Each row is a point. The ring and each string are closed loops that go straight from each point to the next, and from the last back to the first. Before rounding, they use only three directions, however many columns there are. How many times does the string pass through the ring? Passing back the other way cancels.

Ring (10 x 4):
54 -8 15 31

43 19 7 28

25 30 0 23

-10 25 -8 10

-35 1 -7 2

-41 -22 1 0

-35 -46 14 3

-7 -61 26 13

21 -56 27 21

45 -36 23 28
String, 14 rows:
72 -11 -12 29

33 -19 -9 18

14 -12 28 23

15 -16 10 18

36 -21 0 21

76 -23 -5 31

81 -11 20 39

63 2 46 42

85 3 1 37

57 -6 -20 23

28 -7 5 21

14 -4 31 24

49 12 43 38

85 7 12 40
Times through: 1
String (17 x 4):
21 50 4 24

-4 42 9 18

-23 39 -16 6

-26 9 -36 -2

-12 -14 -21 4

-11 -19 1 9

-32 -24 36 11

-49 -57 42 5

-32 -80 39 7

3 -74 15 11

24 -58 4 16

17 -27 8 18

24 -22 34 26

29 -14 22 25

37 -10 -2 22

56 9 -20 24

55 47 -11 29
Times through: 1

Ring (7 x 6):
54 8 -39 -38 26 1

21 33 -41 -51 38 -8

-26 30 -14 -32 20 -15

-51 3 8 -8 -1 -13

-60 -39 11 9 -15 -1

-33 -63 -1 11 -15 10

29 -42 -18 -6 -1 11
String, 6 rows:
-61 -11 -25 -30 21 -3

-85 -31 -23 -23 17 2

-101 -54 6 7 -11 2

-68 -35 38 28 -33 -8

-21 11 35 13 -23 -19

-7 0 -5 -14 4 -7
Times through: 1

Ring:
58 43 29 -10 -13 35 19 19

32 37 31 -9 2 33 28 16

-16 12 7 -9 8 21 29 6

-47 -21 -22 -10 2 10 17 2

-53 -48 -39 -11 -7 4 -1 6

-32 -61 -46 -12 -23 5 -20 15

-6 -48 -42 -13 -34 9 -23 17

31 -11 -25 -12 -40 17 -12 16

60 32 10 -11 -29 30 8 17
String, 27 rows:
39 11 18 -11 -11 31 6 25

21 37 -5 -10 -20 21 28 -2

61 73 36 -9 -10 37 40 8

89 51 80 -9 9 54 19 44

58 14 52 -10 4 43 4 42

21 15 7 -10 -11 25 14 14

39 13 28 -10 -4 34 9 27

23 7 9 -11 -11 26 9 19

16 50 -11 -9 -23 18 37 -12

9 15 -11 -10 -19 18 17 4

27 53 -9 -9 -27 20 35 -9

95 64 41 -10 -24 43 19 23

101 38 45 -11 -23 45 0 39

75 8 31 -11 -20 39 -11 40

30 2 0 -11 -21 24 1 19

22 18 -17 -11 -29 18 12 3

48 32 -20 -11 -45 19 10 2

80 14 -1 -12 -47 29 -14 26

54 -17 12 -12 -24 31 -21 40

50 -11 7 -12 -26 29 -16 33

52 -13 12 -12 -23 31 -18 37

13 7 -15 -11 -24 18 9 7

46 49 -21 -10 -45 18 22 -7

87 41 17 -11 -37 35 4 22

85 29 32 -11 -24 40 -1 34

105 57 46 -10 -24 45 11 31

66 17 37 -11 -11 39 0 37
Times through: 4

Ring (6 x 9):
96 -57 48 4 -11 -32 30 8 20

45 17 39 -30 -8 8 38 19 26

-17 55 13 -38 20 34 44 13 21

-35 8 -7 -3 54 17 42 -11 7

2 -53 24 21 46 -17 33 -16 11

77 -90 53 25 9 -45 26 -6 18
String (25 x 9):
11 -8 -28 3 43 7 44 -11 -3

-13 -3 22 -6 36 7 38 -3 17

-43 8 48 -12 39 12 34 -1 28

-69 27 -7 -9 65 30 44 -12 9

-46 9 44 -11 42 14 35 -2 26

-5 -7 25 -5 33 4 37 -2 17

5 -11 -3 1 38 4 41 -7 6

-6 -14 31 -2 33 0 35 -3 19

-45 -21 54 4 49 -1 31 -9 26

-36 -39 43 15 54 -9 31 -15 20

-11 -31 66 2 30 -10 29 -2 30

16 -32 32 5 28 -10 34 -4 17

40 -61 -6 25 39 -22 37 -17 -1

41 -72 7 29 38 -28 34 -17 3

32 -43 23 11 27 -16 34 -7 12

9 -54 76 11 24 -24 25 -3 31

12 -44 66 6 23 -19 28 -2 28

35 -48 16 14 29 -18 35 -9 9

36 -75 10 31 41 -29 33 -19 3

37 -60 -12 26 42 -20 38 -18 -3

31 -34 -2 10 33 -9 39 -9 4

5 -49 -15 26 57 -12 39 -23 -3

-34 -40 -12 26 73 -4 39 -27 -1

-48 -18 -11 15 72 7 40 -23 2

-29 -5 -43 11 69 14 46 -22 -8
Times through: 0

Ring, 9 rows:
3 -39 5 -6 -32 -5 26 -31 44 1 29

-8 -43 8 -8 -21 -44 19 -35 30 -6 44

-23 -34 12 -15 -1 -77 -6 -19 -3 -17 57

-28 -17 15 -19 11 -71 -28 11 -30 -24 58

-26 1 14 -23 15 -38 -45 38 -44 -26 48

-22 7 9 -25 11 -9 -48 43 -39 -22 37

-10 1 -1 -26 -7 34 -32 25 -5 -10 18

0 -10 -4 -20 -22 47 -11 6 21 -2 11

8 -24 0 -11 -33 39 13 -12 41 3 13
String, 24 rows:
-10 -24 24 -2 -5 -53 1 9 -9 -17 54

-9 -15 14 -11 -7 -18 -10 14 -6 -14 39

-22 -21 5 -22 -1 -40 -20 -5 -6 -16 43

-11 2 25 -7 5 -19 -26 50 -35 -22 45

-27 16 22 -20 24 -32 -58 68 -67 -32 50

-36 9 4 -37 24 -32 -67 40 -54 -28 43

-27 -9 -2 -33 5 -23 -40 6 -17 -17 36

-10 -1 11 -17 -2 5 -27 33 -17 -15 32

-7 13 15 -15 2 24 -37 59 -32 -18 28

-22 22 6 -31 16 18 -65 64 -51 -23 28

-36 4 -5 -42 17 -22 -63 23 -38 -23 36

-19 -6 7 -22 2 -17 -31 20 -19 -17 37

-11 -3 16 -13 0 -10 -24 34 -22 -18 39

-25 6 26 -14 21 -50 -45 57 -60 -31 57

-44 -20 13 -27 25 -112 -42 3 -46 -32 71

-34 -33 5 -26 7 -90 -21 -25 -10 -20 59

-15 -23 7 -17 -7 -32 -10 -6 2 -13 41

-5 -23 19 -3 -12 -28 4 7 2 -12 44

-10 -53 13 -4 -20 -74 28 -46 32 -8 54

-1 -41 17 1 -23 -40 27 -23 28 -6 45

-2 -26 15 -4 -18 -18 9 -1 14 -9 39

-13 -29 5 -17 -12 -30 -3 -17 13 -10 39

-22 -58 0 -18 -16 -87 16 -67 35 -8 54

-29 -63 5 -17 -9 -121 16 -71 26 -13 67
Times through: 2
